Each row is a point. Each copy is the shape, with its points in the same order, stretched, turned, moved and blurred by noise. Say if it was mirrored as well.

Shape:
[[-19  40]
 [-32  -9]
 [-10  20]
 [-32  18]
 [ 53 -27]
 [ 26 -21]]
Copy 1 (6 x 2):
[[-35  18]
 [  2 -29]
 [-13   9]
 [-22  -9]
 [ 65  16]
 [ 45   2]]
Copy 1 is: only turned
Copy 2, 6 rows:
[[ 10  61]
 [-33  30]
 [  5  39]
 [-18  53]
 [ 26 -40]
 [ 10 -18]]
Copy 2 is: only turned
Copy 3 (6 x 2):
[[-27 -35]
 [-28  13]
 [-14 -13]
 [-36  -6]
 [ 69   4]
 [ 38   4]]
Copy 3 is: mirrored

Shape, 7 rows:
[[ 28  -8   1]
 [-21  -3  38]
 [ 27 -27  32]
 [ 22  42 -19]
 [ 32   1 -33]
 [-51  54  19]
 [  2 -35   1]]
Copy 1, 7 rows:
[[ 12  -6  21]
 [-20 -27 -14]
 [ -6 -21  31]
 [ 26  25 -11]
 [ 45   2  13]
 [-16   4 -57]
 [ 15 -33   9]]
Copy 1 is: only turned
Copy 2 (7 x 3):
[[  14   14    4]
 [ -30  -16   27]
 [  23   -6   36]
 [ -26   43    1]
 [  22   32  -29]
 [-101    3   32]
 [  14  -18  -21]]
Copy 2 is: only turned
Copy 3, 7 rows:
[[ 15  20  28]
 [ 43  -2 -30]
 [ 57  -9  26]
 [-18  69   8]
 [-25  22  38]
 [ -8  40 -68]
 [ 18 -25  17]]
Copy 3 is: mirrored
Copy 4 (7 x 3):
[[ 23   0 -23]
 [-13  -9  38]
 [ 36 -19   0]
 [  1  50 -29]
 [ 19   3 -57]
 [-63  40  52]
 [  9 -40 -13]]
Copy 4 is: only turned

Shape (7 x 4):
[[-31  10  23 -44]
 [-12  -1  -5 -48]
 [ 39   8   1 -21]
 [-12  12 -32  31]
 [ 25 -17 -20  -1]
 [ 41  42  -5  65]
 [  7  43 -34 -23]]
Copy 1:
[[  8  28   0 -63]
 [-17  15  18 -44]
 [ 18 -32  40 -34]
 [ 16   2  20  49]
 [ -8 -23  14  13]
 [ 75 -40  28  54]
 [ 21   4  64  -7]]
Copy 1 is: mirrored
Copy 2:
[[ -1  55  -7  29]
 [ -7  41 -32  15]
 [ 25   5 -26 -26]
 [-30 -20  13  22]
 [  9 -22 -32  -2]
 [ -4 -47  42 -32]
 [-33  15  -4 -23]]
Copy 2 is: mirrored
Copy 3, 7 rows:
[[  9  60   1 -42]
 [  9  32 -25 -28]
 [ 43 -15 -11   6]
 [-41  -4   5  39]
 [-10 -35 -27  10]
 [  9 -50  49  70]
 [ 13  21  -7  45]]
Copy 3 is: only turned

Shape, 11 rows:
[[ 20   7 -22  -6 -10 -32]
 [ 34  20 -22  19  45  21]
 [ -6  34   7  34   1 -12]
 [-19  46  -2  -6 -12   6]
 [  5 -39 -18  67  48  52]
 [ 27 -36  -3  14  22 -33]
 [-34  12  -3 -23 -29 -15]
 [ -6  38 -12 -45  58 -44]
 [ -5 -11   6  14 -21  -6]
 [ 22  20 -43  45   5 -54]
 [-46  19 -13  -6 -23   9]]
Copy 1 (11 x 6):
[[  52  -12   23  -25    1  -17]
 [  37  -12  -29  -25   58   24]
 [  29   37    2    2    5    7]
 [  13   24   11  -31  -25   18]
 [ -16  -24  -34   55   91   38]
 [  38  -19  -15    1   39  -36]
 [  -1    7   33  -21  -40  -12]
 [  26   37   -9 -107   25  -31]
 [  12  -10    8   16  -11  -10]
 [  72   13   46   -3   51   -5]
 [ -22   13   35  -11  -30   11]]
Copy 1 is: mirrored
Copy 2, 11 rows:
[[ 16 -11  -9  29 -10 -11]
 [ 31  -9  43  35  49   7]
 [ 12  22  34  24 -34  20]
 [ 12  43  34   2 -21 -17]
 [-15 -52  91  19  36  17]
 [-17 -47   1  32  13  21]
 [-14  17   9  -9 -37 -37]
 [-12  44 -12  70  32 -26]
 [ -6 -12  18 -10 -34   5]
 [ 42 -26  12  66 -31   0]
 [-14  25  43  -7 -33 -41]]
Copy 2 is: mirrored
Copy 3:
[[ 26   0 -20 -10   4 -46]
 [ -1  21 -31  -4  73  -3]
 [-22  25 -33 -38  -6 -15]
 [-38  11  -4  -5 -15 -36]
 [  6  25 -49  10  36  77]
 [ 50 -16 -22 -25  20   0]
 [-14 -20   9   2 -49 -38]
 [-14 -59 -17 -25  53 -58]
 [ 11   7  -1 -11 -32  -4]
 [ 26  24 -88 -35  18 -40]
 [-36  -9  -5  15 -48 -20]]
Copy 3 is: mirrored
Copy 4 (11 x 6):
[[-19 -16 -22  -8 -14 -16]
 [-46  43 -19   3  27  -3]
 [ -8  12  16  33 -23 -12]
 [ 36  20   3   8 -15   3]
 [-71  13  31  49  47  27]
 [-57 -40  -5  21  28 -24]
 [ 37 -31  -5   7 -19   6]
 [ 15  34 -75  17  28 -42]
 [-12 -44  30  18  -1   1]
 [-49   0 -36  17 -38 -20]
 [ 42 -10   1  23 -16  28]]
Copy 4 is: mirrored

Shape (13 x 9):
[[  1  -7  16  -2 -19 -14   4  31   1]
 [ 11 -12  -6   2  38 -15   4  66  49]
 [ 40 -21 -17 -30  -6 -29 -18 -32  -6]
 [ 46  19 -18  11  10 -34 -23 -46 -15]
 [  7   0   6  43  29   9  37  17  19]
 [-11  43 -50 -28 -26  -9  40 -38  -3]
 [ 23   9  13 -27  12  10  -8   9  44]
 [ 71 -42  13  33   5 -48   8 -24  15]
 [ -6  -9  -2  -2  48  34  59  22 -58]
 [ -6 -47 -23  14  12   3 -28 -40  -1]
 [ 18 -14  57 -11   1 -92  -5  -4   8]
 [ 23 -11  -3 -10 -10 -43 -27 -65  50]
 [ 19  26 -14  15  11  64  -3   3 -16]]
Copy 1 (13 x 9):
[[ -4   3 -18  14   5  18  -1  20  -8]
 [ 32 -34 -48  13 -58  28  -7   2  15]
 [ 57   0  20  -3  20 -18  12   1 -10]
 [ 49 -14  21  38  17 -68   7  -2 -21]
 [ 10 -43 -10  36 -28  10 -15 -44  -5]
 [  5  32 -42 -12  40 -51  16 -56   9]
 [ 22   3   1  14 -10  10  12   3  46]
 [ 62 -73   4  56  16   1  13  10 -14]
 [-21 -12  30   2 -48  15  28 -75 -44]
 [ 35 -32  26 -22   5 -16 -38   8  -1]
 [ 10 -53 -21  31  24 -25  42  67  10]
 [ 52 -33  -2  10  47 -47 -12  25  47]
 [  1  32  30  24 -22   0 -22 -47 -10]]
Copy 1 is: mirrored
Copy 2 (13 x 9):
[[ -27   -5   -1   -3  -21    9  -15   27   -3]
 [ -51   -5  -62  -11  -15   16  -24  -30   39]
 [ -20  -27   34  -25   21  -27   16  -36  -34]
 [ -22  -48   49  -12   70  -19    4  -41   -3]
 [  -6   28  -13   -3   27   35   -7   -6   41]
 [  16  -53   21   31   23   10   72    2   18]
 [ -20  -22  -14  -50   -2   -2   -3  -21   39]
 [ -26   42   48  -27   46  -34   -8  -56  -15]
 [  12   34  -51    2   54   52   20   40  -10]
 [  24  -28   47  -20   19   43  -10  -53  -32]
 [-100   11   46  -43    8  -10   19  -10  -37]
 [ -23  -38   75  -42    5  -11   24  -80   -2]
 [  41  -33  -19  -11   37   20  -26   23   44]]
Copy 2 is: mirrored
Copy 3 (13 x 9):
[[  2  13  -1 -20 -17 -11  12  -5  18]
 [ 14 -20 -30 -13  27 -23  36 -50  33]
 [ 34 -29  17 -24 -13  -4  -7  13 -34]
 [ 44   5   2 -46   8 -36  -1   9 -58]
 [ -2  34   1  -6  23 -22  45 -40  -4]
 [ 31  25 -22  -8   1  33 -12  25 -51]
 [ 12 -17  10 -42  32  16   3 -14  17]
 [ 30  -2  30 -41 -27 -40  30 -46 -48]
 [  5  41  31  51  27   5  89  14  17]
 [-20 -31  20   7   9 -30  -5  13 -35]
 [  0 -10  -8 -77 -40 -31  45  -2 -12]
 [  3 -38   1 -65  -7  -8 -28  -6 -59]
 [ 20  31  33   2  52   1  -4   7   5]]
Copy 3 is: only turned

Shape, 14 rows:
[[-24   2  -5   9 -20  35  31   9   6 -36  62]
 [ 19  34  22 -20  12  44 -77   2 -10  12  10]
 [ 37  16 -47 -31  22  -9 -27  -4  33  40 -22]
 [-50   6  21   6  43  25 -39  44  -2  20  -3]
 [  9  -4 -12  -3  33  12 -47  -5   4   2 -83]
 [-11  -8  72  15   6  24   7  28   4 -16  16]
 [  5  46  19  -3  -1  17  31   5   2  22 -34]
 [  3   3 -40  12 -19  25  13  51 -20  32  34]
 [-32  29 -21   0  -8  12  32  25  50 -49  77]
 [ 21  -1  23  -3  65  20 -11 -30 -23   1  36]
 [  9  48  -3  20   4   7   0 -45   5  41 -19]
 [-10  -9  -8 -31   6 -15 -36   2 -19  14  -4]
 [ 19  -8  -8 -61  34  29   4 -18 -50 -20  -1]
 [ 20  51  29  13  12   0 -12  12 -26 -21  -4]]
Copy 1 (14 x 11):
[[ 27   6 -29  41  20 -23 -22  14  18  34  16]
 [-33   9  39 -21 -16  77  13 -17  67 -17 -42]
 [-12 -12  33 -38 -58  50  48 -32 -28 -33   3]
 [-64  18  -7 -66  17  57 -10 -29  24  16 -32]
 [-40  -4  21 -82 -18  18  52   8  17 -55 -33]
 [-34 -26  -1  -2  14 -12 -25   1  57  17 -11]
 [-34 -45  39 -12  35  23  13  11 -14 -14  34]
 [ 19 -23 -22 -11 -20  41 -36  13 -26  49 -22]
 [  5  24 -22  64   9 -28  16 -12  -2  53  45]
 [-21  28 -13   3 -20  40 -36  -6  36 -30  17]
 [-17 -17  22   7  25  56   4 -22 -37 -49   9]
 [ 11  25  40 -53 -27  17  -5 -18  23 -10 -23]
 [ 25  27  31 -48 -16  15  -6  42  55 -20  40]
 [-46   2  41  10   3  18 -13  32  19   1  -2]]
Copy 1 is: mirrored
Copy 2, 14 rows:
[[  4 -36  13 -15  38  22  -1   1  -4 -88 -10]
 [-44  23  28   1  16 -31  45 -36   6  30  66]
 [  7  34 -15  39 -16  -1  78 -16  10  48   3]
 [-33 -32 -18  -3 -24 -46  24  -8 -52  27  14]
 [-31  65  -7   9 -73 -38  15  -3 -20  74  15]
 [-19 -35  19 -48  -2  -3 -34  12   9   5   7]
 [-29  -3  25  15 -31 -17  11  11  40  12 -21]
 [-20 -52 -46  41  11  17  27 -47   2 -38 -12]
 [  3 -38  30  -1  67  48  31  24 -29 -88 -25]
 [ 31  -1  45 -45   8 -33   5 -51  -8  14  23]
 [ -3  26  37  57 -13 -39   8   2  35  14  12]
 [ -6  16 -45  -4  19 -31  32 -34 -12  36   0]
 [  8  26  -3 -75  -5 -39  41 -69   7  -1 -13]
 [-42  12  52   3  22  -2 -15 -38   9  26   4]]
Copy 2 is: mirrored

Shape:
[[ -12  -10   13   13   31  -12   17   52  -12   35   -1   -8]
 [   0   52  -10   -7   40    9  -45   -7   -9   -3  -18  -13]
 [  -3   12   20  -62   -7   19  -25   -6   58   18   19    4]
 [ -47   28    2   -5   -8   -9   -4  -22   48   22   20  -15]
 [   3    4   24    8  -31   35   11  -20   43   -9   -3  -10]
 [   7   32  -20   -2   26   13    9  -26  -12   37   29   -4]
 [ -21   -8   12   15  -13    2   16  -21  -15  -23    7  -14]
 [  13  -14    3  -23  -15  -17   17   13    1   32   14   -1]
 [   2   35   -2  -16  -22   -6   25    1  -12    9   -9   36]
 [   1   57   21   -8  -26  -15   27  -16   15  -39    6  -15]
 [ -17   16    9  -19   -9   50   16  -21   -5    6    8   -1]
 [ -26  -14  -18    7   43   38   31  -16   14   -5    7    3]
 [  -8   15   33    7   35  -15   18    0  -13   20    6    9]
 [  -3   23   25  -22   14  -17  -11  -17   10  -27 -121    3]
 [   7    2  -12   22   44   -8 -107    9    9   20   17    6]]
Copy 1, 15 rows:
[[ 25   3  31  17 -12 -23  -8  90 -18  -4 -46  13]
 [-19  50 -39  11 -19 -32  16 -18 -34 -12 -38  16]
 [-39  -1  -6  35 -45  -7  -8  16 -18  -8  60  20]
 [-29   0  11  68 -13   9  12  13 -17  23 -12  28]
 [ 10 -33 -37  29   3  30 -10 -11 -18   4  13   1]
 [  0 -11   7  48 -44 -59  16   5  23   8 -34 -14]
 [ 15 -27  18  11  22  14  14 -12 -36   1 -28 -17]
 [ 18  -4  30  13 -24   1   8  54  12  12   5 -24]
 [ 24  -8  -1  -2 -15 -12  53   8  10  21  14  15]
 [ 14  -7 -33  39  34  19  76  -3 -31   4  25 -12]
 [ 12 -48  -5  29 -37 -11  19 -21 -24  -9  -8   2]
 [ -6 -49  13  36  -2 -35  -7  -5  11 -39 -52  27]
 [ 44   5  26  28   1 -37  14  30 -18   2 -16   6]
 [ 66  82 -50 -17  27  32  42 -50 -17 -37 -17  44]
 [-67  68 -11 -12 -29 -39 -78  12 -34  33 -22  19]]
Copy 1 is: mirrored
Copy 2 (15 x 12):
[[  -1   23   10  -41   16   -2   37   -5  -47   42  -22   52]
 [  45  -32   20   32   19   -8  -32    2  -16    9  -29   71]
 [ -25   14   49   25   29   -7  -58   -6   34   45    6   24]
 [  12   21   42   35    3  -23  -41  -25  -24    9   12   -1]
 [ -35    0   10   33   27   16  -33   15   -8   16   -8  -17]
 [  33  -41   23   -4   39   10  -10  -41  -19   13   30   25]
 [  17   21   -1    7   19    5  -11   19  -18  -20  -10  -24]
 [ -22   18   21  -30   14   18   -8  -15   -1   13    4   16]
 [  19  -14   41    9   15   47   15  -22    2   -6   16   21]
 [  41   16  -11   38    4   47  -35    4   -1    6    0  -18]
 [   2   -9   41   10   61   30  -18    2   -4   23    6   -6]
 [   2   -5    9    4   57  -18   36  -34   -5    5   -4  -14]
 [  43   -5   19  -13    4    9   22   -9  -28   41    1   12]
 [  22  -25   34   34  -26    6  -11   16    8  -12 -112   35]
 [  13  -34   14   28   -8  -81  -30   18  -22  -10  -15  107]]
Copy 2 is: only turned

Shape (15 x 12):
[[  1 -15  15  -4 -37 -32  -7 -16  -4  24  -5  13]
 [-13   1 -16  12 -42 -23  43  14 -36   8  49 -31]
 [  0  10  -5 -44 -10 -25 -24 -15  23 -18  -5 -17]
 [ 15  -1  23 -10 -31  -2  43 -20   8  35  28 -14]
 [ 17 -18  -4 -10 -56  -5  11 -28 -33  12  31 -22]
 [ 18  24  32 -20 -39 -30  11   0 -10  37  11   1]
 [-28  12   9 -10  14  -3 -10  -6 -14  -7 -44  -5]
 [ -9  42 -23  20  16  -1 -16  -9 -47 -18  14  24]
 [ 21   9 -17  28   1 -23  51   4 -92   7  42 -62]
 [ 18  11   1  32  33 -10 -10  33  -3 -52 -38 -34]
 [  3  52 -12  32  -4  -9   1  -8  -3 -51 -31 -60]
 [ 16  26  12 -17 -13  12   0   0  21  23 -20   8]
 [  0  23 -16  22  27  -9 -28   7  -2  32 -28  -7]
 [  2   7  40 -11 -34   8 -10   5   0  35  21 -26]
 [ -6   3  22  12   8 -26 -10 -20   0   9   9  -4]]
Copy 1 (15 x 12):
[[ -38  -12   -2    6   14  -27  -25   -7    7   44    1   15]
 [ -12  -23    4  -40    1  -26  -26   41  -45   14   35   30]
 [  18   35   10  -12  -27   -7    9   10   28   29    4  -28]
 [ -28   -2   22   21   -5  -10    1   17   -5   45   45   44]
 [ -25  -17   34  -18  -20  -31  -26    8  -12   42   23   34]
 [ -44    6  -14    3  -13  -10   -8   17  -10   61    1   42]
 [  -9   -5   -9  -16  -10    1   16  -28  -22    8   -5  -50]
 [ -18   34    5  -21  -15    3  -12  -14  -35  -42  -14   -4]
 [  -7  -19   22  -53   -1  -23    4   22 -121    9    1   38]
 [  31  -18  -14  -31  -12  -40   54   -2  -38  -48  -31  -35]
 [  30  -10    0  -19  -68  -44   22   30  -52  -46  -13  -46]
 [ -10    0   -8   20  -18   11    7   -2   16   27    5   16]
 [  -3   -3   -9    8   15   22   -6   20  -24   -3  -40   -7]
 [ -50  -15   12   -3  -18    0   10   40    0   52    4   20]
 [ -36   17   15   13   11  -18    8    9  -12   10   -5   -4]]
Copy 1 is: only turned
Copy 2:
[[-22 -15  -9  -9  -3   2  29 -33  27  -2  22 -30]
 [-14   2 -29  45   0  15   2 -15  16  30 -23 -53]
 [ -5 -27  -6  14  41 -29 -14 -38  13 -33  -4   0]
 [ -1 -14 -42  18  31  -4  18  -6  40  20  33 -60]
 [  5 -39 -40  44  -5  17   5 -29   5  24  10 -44]
 [-18 -17 -25  -4   7 -37  23 -23  20   5  28 -69]
 [-15  -9  -4 -21   8  -9 -30   7  20 -29   4  13]
 [ -9 -33  27  32 -30  -7  -9  23 -35   6  -2  32]
 [ 20 -29   4  44 -44  -8  -7  21  18  46 -49 -62]
 [ 35  15  33  -2 -21 -34 -13  15  13 -54 -49  30]
 [ 15   4   2  38  -9 -54 -40   9  26 -53 -32  31]
 [  1  -7 -36 -18  26 -35   2  -8  11  -5  23  -6]
 [  7  18  35 -24 -11 -27 -17 -12  29   3  -3  13]
 [  8  15 -33   2  13  -5 -15 -38  12   7  30 -64]
 [ -8  -9  30   7  13 -11   3  -1  26 -23  15 -11]]
Copy 2 is: mirrored

Shape:
[[ 50 -15  22  -5  34  52   7  44  -7  14  46   7]
 [ 39  23  22  12  -4  33  53  34 -16   7  26  39]
 [ 18 -27  20 -39 -20  28  15 -27  14 -21  11  -6]
 [-17   3  -4  52   8  -8 -13  20  22  27 -33 -28]
 [-30  28 -12  40  69   9 -20 -19  -1  23 -19  20]
 [ -7  10  42   4  22  62  19  36 -33  29  42  18]
 [-18  24 -22   3  11   3 -51  -3  27 -53  10 -20]
 [-15 -13 -53  62  31 -22 -46 -41   8   9 -37 -15]
 [ 46  -2  68  -3 -24   8  -6 -18  -1 -15  51  -6]
 [-12   8   0  -3  59 -32  -6  22 -10  25  -6  25]
 [ 16 -10  29 -20 -38  16 -35 -18 -12 -37 -17 -34]
 [ 30   7   9  -5 -26  10 -52 -39  18 -31 -32 -12]
 [-36  19 -59  47  25 -24 -24 -24 -13   7 -12 -45]
 [-34   9 -16  22  -1  10 -30 -27  58 -16   6 -42]
 [-15 -12  -4  27  -9  18 -12  28  -7  32  34  38]
 [-10  40 -37  -6  -3   7 -48 -22  31  26   8 -36]]
Copy 1, 16 rows:
[[-10  -4  -8 -60  11  17  31  17 -38  21 -36 -12]
 [-18  49 -23 -59  23  37  31  18 -11  14  18 -20]
 [ -2   4  45   2  53  12   2 -46 -32   7 -10   2]
 [-12   3 -26  28 -10 -10 -10  23  71  10  -6   4]
 [-70 -34  -9 -43  34 -42 -17  56  55 -19  42   4]
 [-17  17  -9 -96  22  -9   1  -1  -5  33   9 -18]
 [-27 -44 -25  38   0 -28  -4 -20   5  -2  18  35]
 [-19 -37   2  62  26 -61  -2  50  58 -27  30   2]
 [ -7  16  47  -4   9  26  29 -10 -43  71  32  26]
 [-34 -12   5 -52 -21   0 -14  52  28 -35  11   6]
 [ -7 -16  32  41  14   9  -7 -50 -23  36  25 -24]
 [-46 -31  33  66  23   7  15 -30  -3  22  26 -13]
 [ 24 -37 -21  20   2 -58   2  39  77 -19  55  20]
 [-15 -28  -4  47  28 -42  -4 -28  44  18  -2  59]
 [ -5  46 -15  -5  -2 -41  19   4  10  -6  -9  -9]
 [-12 -40   4  19  -9 -40  45 -32  60   6   9  37]]
Copy 1 is: mirrored
Copy 2, 16 rows:
[[-20  33 -21 -34 -19  40  21 -60 -20  20  45  -4]
 [ -9  -5   7 -85 -16  13  30   2 -29  -9  27  41]
 [  8 -18 -45  -9  29 -40 -43 -34 -26  13  10 -31]
 [ 22 -16  55  -7  -3  -1  21 -11  18  10 -13 -20]
 [  6  -2  50  -9 -54  15  50 -57 -17  25 -75  -7]
 [-69  32  20 -53 -10  12  29 -32 -32  39  11  18]
 [ 22  -3 -15   7 -53 -37   8 -39  44  34 -31  -8]
 [ 34 -42  65  23 -62  12  -5 -54  21  13 -66 -34]
 [ 34  28  -9  -7   4 -45 -57 -45 -41  51  27  41]
 [ -1   1   4  15 -48  27  60 -27 -22 -23 -12  11]
 [ 16 -10 -22  22  26 -51 -64 -45   9  10 -30   7]
 [ 65 -16 -23  18  18 -38 -53 -48  10  29 -52  -1]
 [-16 -17  84   4 -71  -2   5 -14  37  -1 -65 -37]
 [ 25  -3  23  -4 -13 -57 -11 -26  24  59 -27 -56]
 [-30 -14  25 -23 -33  31  26   6  -1  56  20  10]
 [  9  22  19   7  -6   0 -20   9  25  54 -53 -64]]
Copy 2 is: only turned
Copy 3:
[[ 32  69  14  62   3  13  -8   2 -16   8  56 -37]
 [ 13  64  39  24  21   3 -30  -2 -19  17  -9 -11]
 [-20   7  11  24 -15  37  29  23 -29  -4  47  23]
 [  8   6 -22 -20 -38 -16  -5 -15  16  37 -21 -41]
 [  3 -25 -18  35  10  13   5 -33 -32  24 -55 -60]
 [  9  63  17  24  47  -1  15 -25 -18   2   9 -54]
 [ 27 -29 -29  36 -19 -11  39  41   1 -21 -14   9]
 [ 34 -73 -51   1 -35  15   0 -19 -15  32 -45 -14]
 [ 21  46  20  40  16  15  45  23  39  28  41  38]
 [ -7 -11  13  32   5   8 -31 -49  15 -11  -4 -50]
 [  3 -37   8   2   7 -10  47  50  11   3  31  29]
 [ -4 -49 -10  22  -6   4  30  65   0  28  18  32]
 [ 48 -42 -24 -21 -27  16  20  -4   3   1 -63 -27]
 [  7   0 -38   4 -53  10  48  30  -6   9 -21  -1]
 [  8  39 -44  -2  25   3 -29 -29  -9   8  -3 -10]
 [ 21 -12 -26  -6 -17  40  11  59  14  -7  -2 -25]]
Copy 3 is: mirrored
